Each row of a before or after table is a point. One or more steps were done to the points. Then noise was added and the rows were shuffled. The steps act on how far a point lies along the listed directions, d1 being the first. Write out the steps. A step turns or swaps two directions, mirrors them in a line or flattens them onto one, adds a multiple of one to another, or multiplies one. Angles are multiples of 10 degrees, from the lower direction toward the higher: turns from -170 to 170, lines from 10 to 170 but not 90. Use the fewest steps. Two steps may share a direction if one is a turn and the other turns, adds or multiplies; they go together, in the order done. Otherwise the lowest direction goes first.
In the rows, 128 means zero.

Directions:
(1): [173 173 155]
(2): [178  81 123]
(3): [143 151  65]
Before (9 x 3):
[[ 88 147  66]
 [128 153 134]
 [233 139 173]
 [132  79 137]
 [109  75  78]
 [104 162 109]
 [ 73 160 143]
 [103  98 146]
 [205 155 154]]
After, 9 rows:
[[197 162 139]
 [ 88 150 153]
 [222 156 168]
 [ 85 135  68]
 [104 109 150]
 [130 146 126]
 [125  92 138]
 [ 93  74  91]
 [113 157 103]]
Steps: turn d1 and d3 by 10 degrees; multiply d2 by 0.7

Directions:
(1): [ 77 146  95 192 146 162]
(2): [ 75 133 140  69 108 179]
(3): [116  97 196 139 187 140]
(4): [107  87 162 165  59 119]
(5): [ 70 151 135 116 138  55]
(6): [111  50  78 111 147 117]
Before, 13 rows:
[[136 152 133 144 130 107]
 [124 136 206 121 175 140]
 [140 165 107 120 145 117]
 [129 150 136 140 115  91]
 [139 151 149 102 119  79]
 [124 127 135 130 140 113]
 [103 102  95 143 137  96]
 [134 112  96 146 142 127]
 [124 126 137 148 142 115]
 [122 155 114 131 129 119]
 [ 84 122 117  90 122 165]
 [110 179 111 109 144 111]
 [144 150 124 154 126 130]]
After (13 x 6):
[[ 99  55 249 100 223 120]
 [121 109 136 162 155 134]
 [140 124  94 187 119 175]
 [142  97 100 122 118  98]
 [193  68 143  38  97  74]
 [ 98 140 104 168 119 113]
 [106 116 107 127  80 123]
 [104 123  85 143 104 133]
 [129 106 146 131 138 132]
 [ 96 161 108 108 145 187]
 [ 88 106  81 124  94 142]
 [121 108 112 145 120 106]
 [119 144 112 183 108 155]]
Steps: multiply d1 by 3; mirror d2 and d4 in the line at 160 degrees; multiply d3 by 2; turn d5 and d6 by 120 degrees

Directions:
(1): [ 88  98 152 107 154 149  76 115 108 152  32]
(2): [ 62 147  74 196 177 152 131 134 153  89 123]
(3): [168  85 112 107 178 149  64 149 196 138 163]
Before:
[[186 130 166  62  86 124 113 140 110 148 146]
 [108 124  97 147 158 133 119 124 163  99  96]
 [179  79 180  68 111 114 100 131 118 155  87]
 [192  67 138  92 153 134  53 143 178 161 163]
 [108 116 118 125 123 141 121 129 104 147  95]
 [121 110 114 133 178 163  88 118 149 138 101]
 [182 113 149  86 111 105 111 125 122 135 160]
 [155 145 101 168 121 122 140 130 149 113 201]
 [163  95 138  54 134 119  60 118 108 158 109]]
After:
[[102 114  99 147 194 166  90 119 156 127 102]
 [201  83 165  16 107 102  54 114 106 182 118]
 [148  72 191  66 107 127  58 111  90 193  47]
 [220 120 215  15  45 112 112 129  74 178 131]
 [190 105 192  44  77  90 115 107  69 161 113]
 [ 80 132  71 176 182 146 119 125 177  83  91]
 [140 111 101 122 135 136 113 141 142 143 152]
 [ 79 158 128 176 108 120 150 105  79 113  91]
 [253  56 218  19  73  95  96 134 121 186 121]]
Steps: swap d1 and d3; multiply d2 by 2

Directions:
(1): [170 150 179 132 175  69  99 165  90 159 111  70  80 163]
(2): [ 67 175 108 124 104 129  99 187 165 196  95 105 126  70]
(3): [ 80 117 182 161 141 131 184 109 197 151 120  84 163 188]
(4): [149 153 104 184 178 194 209 158  85 144 117 120 119 101]
Before, 13 rows:
[[ 86 155  89  98  71 113  77 150 138 148 116 148 142  71]
 [170 141 178 130 172  84  99 162 113 148 105  89  85 158]
 [ 96 146 111 140 116 164 149 146 132 138 123 133 158  91]
 [165 135 137 139 144 129 141 119 115 149 142 122 122 158]
 [ 48 111 102 105  40 137  84 136 208 143 126 170 156  79]
 [ 85 156 107 129  93 129 103 150 150 150  96 131 131 107]
 [118 179 151 127 166 120 101 202 104 192 110  59  81 135]
 [101 172 141 174 177 141 159 171 142 216  88  83 136 115]
 [166 164 110 140 162 110 128 190  53 153 117 111  73  98]
 [ 54 141  76 130  95 189 157 150 163 147 123 166 137  61]
 [ 87 221 123 155 139 128 123 229 130 217  75  39 103  83]
 [104 185  95 122 112 123  66 150 119 169  82 122 125  84]
 [165 144 178 140 154 109 114 131 142 142 115  89 116 180]]
After (13 x 14):
[[111 134 111 124 105 144 130 116 165 160 132 130 147 134]
 [ 85 166 113 127 118 135  97 183 172 181  90 120 118  82]
 [163 179 141 158 175 116 103 142  73 165  89  87 102 134]
 [195 147 139 140 167 104 124 152  47 126 127 110  99 135]
 [ 92 163 131 173 150 141 187 190 134 190  99  87 118 115]
 [104 140 191 136 153  69 101 138 173 196 100  75 136 169]
 [168 100 186 143 185  98 159 107  91  98 145 108  85 205]
 [108 159 115 107  93 133  82 143 184 159 114 126 136 107]
 [149 119 167 141 148 108 140 124 113 115 133 103 136 168]
 [224 101 159 123 151  84  90 126  48  90 144 138  72 156]
 [ 83 175 149 120 137 119  93 196 148 202 110  60  97 129]
 [160 146 144 139 152  98 109 146  93 126 101 105  94 163]
 [118 195 194 144 161  67 102 200 131 196  87   6  98 169]]
Steps: swap d1 and d2; turn d3 and d4 by -80 degrees

Directions:
(1): [116  51 108 121  85  77 167 201 137 206 150 175 138 175 127 119 142 146
 197 138 109 152  80 103]
(2): [116  85 105  68 144 163 145 140 214  52  87 165  63 139 136  99 113 123
 107 116  98 194 143  79]
(3): [ 67 162 171 150  81 134 130 142 116 119 160 158 132 177 208 196  94 137
  84 126 139 113 152  34]
Before (11 x 24):
[[ 63 140 158 134  77 133 115 142 135 119 148 183  91 189 213 200  77 138
   76 111 134 126 162   7]
 [107 143 148 155 101  96 127 120 112 152 151 128 138 140 151 148 112 133
   90 137 125 104 117 136]
 [ 74 181 162 154 129 153 105  90 108  73 151 111 146 119 189 203 104 131
   82 127 156 104 163 109]
 [ 70 165 180 161  71 119 114 169  77 178 194 154 158 166 195 211 103 155
   92 137 141  91 143  46]
 [156 104 115 145 125 112 139 147  77 159 135 118 157 127  90 108 159 145
  177 135 129 107 105 159]
 [150 141 111 125 150 160 110  80 153  65  88 125 103 111 109 128 136 134
  103 141 127 154 137 115]
 [145  74 110 109 108  72 144 186 120 200 139 150 125 153  96  96 140 135
  189 137 105 130  81 146]
 [158 130  97 129 141 142 134 115 138 118 118  99 112 100 105 109 120 127
  127 126 121 134 128 191]
 [161 137 123 120 190 168  90  89 136  94  94  78 124  65  89  71 148 105
  125 129 107 106 154 169]
 [164 141 136 131 131 125 107 109  94 140 119 102 157  88 113 107 143 119
  152 133 127  99 131 190]
 [109 207 170 193 111 115  77  84  60 125 167 103 168 118 169 200 115 116
   73 124 144  61 138 130]]
After:
[[165 108 104 110 164 158 135 119 125  77  94 112 110 106  85  82 151 136
  138 125 118 139 132 152]
 [150  92 118 150 135 103 115 151  92 204 143 111 172 108  93  89 164 124
  195 149 108  91 106 164]
 [151 121 101 143 122 119 144 135 119 162 137 107 136 111 110 117 127 134
  152 129 122 121 115 192]
 [110 102 123 112 111 114 143 135 165 112 122 150 101 147 141 111 113 129
   96 136 102 147 119 116]
 [164  90 111 104 127 117 130 139 139 140 102 135 132 100 106  83 146 123
  176 130 106 138 118 174]
 [ 69  70 121 121  89 105 162 181 154 140 157 177 130 173 178 174 117 146
  165 135 121 159 104  77]
 [101  39  94  94 101  92 148 187 192 136 130 201  94 175 145 119 128 131
  155 121  78 188  84  67]
 [ 63 137 165 134  78 134 119 142 133 116 147 183  87 187 212 198  76 142
   73 105 132 124 165   9]
 [142 130 121 170 103  98 121 120  86 180 142 132 159 142 117 158 157 151
  154 158 144 117 101 125]
 [ 73 102 134  72 108 165 133 175 187  81 128 190  74 160 178 151  93 144
   77 126 101 182 157  13]
 [160 171 133  99 171 157  92  83 140  66  92  94  92  85 102  95 118 108
   83 118 122 117 162 168]]
Steps: turn d2 and d3 by 30 degrees; turn d1 and d2 by 160 degrees

Directions:
(1): [ 99 189  99 188 127 162 117 139 142 103 200 196  58 128 131 146 169 146
 101 102 105  86 110  84 157 200 165  89 101 147 109 118 125 101 110  91
 173 158 230  74 107 110 125 142  75 125 140  34]
(2): [137  85 122 153  93  85 160  67 107 101 139  42  91 136 132 128 109 117
 100 151 109 204 123 132 155  88 198 122 107 155  72 127 162 201  82  69
 156  81 131 169 121  97  62 212 158 152 133  54]
(3): [133 140 144 169  80 128  92 111 125 110  75 179 134 109 115 158 107  61
 136  86 147 125  88 146 192 163 162 154 136  82 126 160 141 209 183 135
 183 141 223 188 110 191 140 157 194  70 115 199]
(4): [189  92  90 136 140  53  74 162 142 104 117 215 105 176  52  81 136 174
 115 177  75  76  96 129 139 116 109 124 116 100 132 123  85 120 157 146
 171  59  91 150 144  75 153 224 133 133 181 146]
(5): [158 121 122 144 120 134 135 169 139 219  81 141  87 105 110 154 216  62
 173 122 173  85 125 105 125 134 130 181 147 137 108 144 150 162  39 101
  55 111  93 121 127 103 103 187  65  28 151 132]
(6): [112 117 116  82  91 181  94  69 107 165 199 120 151 158 152 122 145 111
 120 163 105  88 104 246 107 175 106  93 126 155 145  57  97 167  97 104
  76 126 159 199 185 162 203 184  98 128 113 125]
Before (13 x 48):
[[ 91 140 143 117 121 142 158 129 116  91 153 102 126 109 146 135  97 164
  127 105 139 161 127  94 112 122 141 117 124 136 123 125 149  94 150 144
  135 159 134  91 121 131 135  61 140 179 113 112]
 [120  82 163  46 162  93 186  90 112 134  88  35 220 130 149 101  49 146
  139 156 147 199 191 173  81  52 101 128 172 117 149 119 122 107 180 176
   71 116   8 142 152 143 124  30 174 194  84 193]
 [180 116 119 150 143  54  57 161 154 112 124 243  85 170  49  78 130 182
  108 190  73  55  89 116 126 139 107  98 113 101 135 124  88 119 177 145
  163  71  98 133 152  79 178 203 135 128 172 126]
 [147  98 115 114 165 100 126 152 131 125 117 136 142 155 108 102 132 156
  130 159 128  99 148 133  91  99  61 149 148 132 125 129  88  91 126 150
  103  95  45 133 153  95 144 127 108 148 151 156]
 [119 119 125 128 149 158 116 128 117 138 154 128 147 124 127 110 123 147
  123 155 126 115 128 140  98 129 103 137 133 125 141 103 130  73 136 143
  131 144 107 105 135 121 137 104 109 146 105 146]
 [126  68 147  42 122 148 156  79  85 190  90  34 202 122 159 122  82 104
  178 144 146 165 156 224  78  56  56 161 152 143 167 112 108 146 143 170
   42 123  18 197 180 165 164  91 164 153  87 239]
 [105 111 125 117  87 146 149  43 102 124 188  34 117 140 163 125 129 119
  107 179  83 167 115 173 101 144 156 100 105 176  89  97 141 161  59  68
  113  96 135 185 168 112 104 187 114 165 113  58]
 [107 126 144 105 134 130 149 129 129 138 124 124 140 108 141 132 137 126
  146 129 150 116 158 118  98 110 110 147 132 133 145 136 120  95  91 141
  105 155  81 101 119 112 129  77 107 142 127 116]
 [104 154 149 103 146 148 137 128 141 127 164 109 131 134 151 134 146 128
  132 127 133 104 126 117 117 145 111 105 109 164 140 117 126  85 120 131
  109 139 153  92 146 117 123  87  95 169 106 110]
 [159 106  99 150 125 100 132  98 110  87 150 112 107 160  98 105 118 184
   71 167  94 161 135 100 143  80 145 111  93 135 109 149 142 128  97  93
  155  99 124 135 131  88 102 168 156 156 137  55]
 [122 128 114 155 133 113 137 136 153  97 132 154 102 120 121 131 118 160
  128 122 137 124 145 103 148 161 139 120 117 128 121 141 118  98 150 124
  154 151 138 104 133 135 127  99 111 141 135 102]
 [122 110 159 109 134 125 134 140 120 143  70 100 162 127 124 133 116 103
  139 121 174 159 127 129 102  85 103 173 138 105 139 152 138 111 150 152
  101 130  63 123 125 127 124  84 144 116 125 197]
 [114  92 145 102 167 120 160 148 110 138 117  98 169 126 107 119 132 171
  145 133 145 132 146 128  89  85  96 152 142 118 130 131 131  96 124 164
   89 124  21 120 137 118 119  80 136 149 123 166]]
After, 13 rows:
[[ 97 136 143 109 128 178 130  98 114 128 142 114 171 132 164 140 108 108
  130 116 151 111 143 185 107 150  77 135 154 137 134 114 103 128 144 143
   95 158 139 162 153 176 172  78 126 137 102 171]
 [142 104 143  96 116 107 117 111 137 141 128 105 129 152 119 125 147  95
  138 160 124 104 103 159 133 124 121 130 115 153 125 118 126 153 108 122
  100  85 127 163 165 107 123 181 121 141 123 144]
 [107 166  99 144 133 163 122 121 132 126 213 149  76 147 137 116 186 159
  109 168  69  80 107 116  95 195 128  89 100 172 106 101 113  84  68  87
  118 120 152 102 160  80 126 167  49 147 142  37]
 [143 108 123 127  86 123 119 143 119 150 107 151  96 117 100 142 161 102
  154 125 153 105  90 127 130 136 140 156 138 121 110 127 142 171 103 125
  102 109 121 148 143 122 144 187 121  83 145 154]
 [135  98 122 148 101 107 147 105 140 123 101 104 111 115 125 145 115 111
  140 130 154 145 135 137 154 143 155 141 123 129 106 141 138 167 124 109
  129 131 124 156 144 148 114 146 130 111 131 117]
 [117 134 145 118 133 139  91 158 131 128  91 183 153 139 106 129 130 116
  133 119 150 105 100 139 115 132  91 159 135  88 157 140 110  97 185 166
  127 141 117 123 130 135 175  98 135 106 132 212]
 [131 151 100  85 177 176  98 186 133 197 134 224 145 134 114 120 162 159
  184 123 123  22 137 150  75 141  15 139 143 128 196 112  58  30 159 197
   61 158  62  89 172 125 218  75  67 118 135 215]
 [130  97 129 128 127 155 112 110 108 164 135 111 146 122 127 116 129 108
  134 160 139 116 116 165 105 122 114 157 137 120 129 101 141 118 120 124
  111 130 107 145 145 133 133 143 121 115 106 163]
 [102 126 143 116 129 167 103 130 109 147 132 174 174 131 109 140 149 130
  147 116 142  77 102 184 120 162  98 141 145 101 150 109 115 140 145 163
   98 153 118 165 153 169 183 109 135 108 117 204]
 [135 160 125  97 149 161  95 175 152 221 102 250 154 124 106 135 191  89
  173 119 163   7 128 170 108 198  71 140 185  92 171 113  84 106 144 172
   42 147 120 122 158 160 212 101  63  44 120 223]
 [ 66 155 206 121 113 176 173  64 112 135 138  26 147  84 202 158  76 100
  122 109 169 200 160 130 103 126 152 101 134 152 122 135 175 155 137 111
   90 187 146 114 125 184 118  16 167 152  61  94]
 [128 103 135 108 100 114 102 104 121 126 125 162 150 136 115 122 122 108
  136 144 121  88 119 173 125 129 112 140 127 108 152 122  97 147 121 145
  129 132 116 168 143 131 169 149 139 129 133 157]
 [109 167 110 160 101 187 126  92 112 129 169 138 110 126 146 155 159 124
   91 112 137 119 126 121 151 162 151 116 105 144 119 144 157 143  81  81
  121 175 219 124 127 152 130 124 121  96 105  68]]
Steps: swap d1 and d2; mirror d3 and d6 in the line at 130 degrees; turn d4 and d5 by -160 degrees
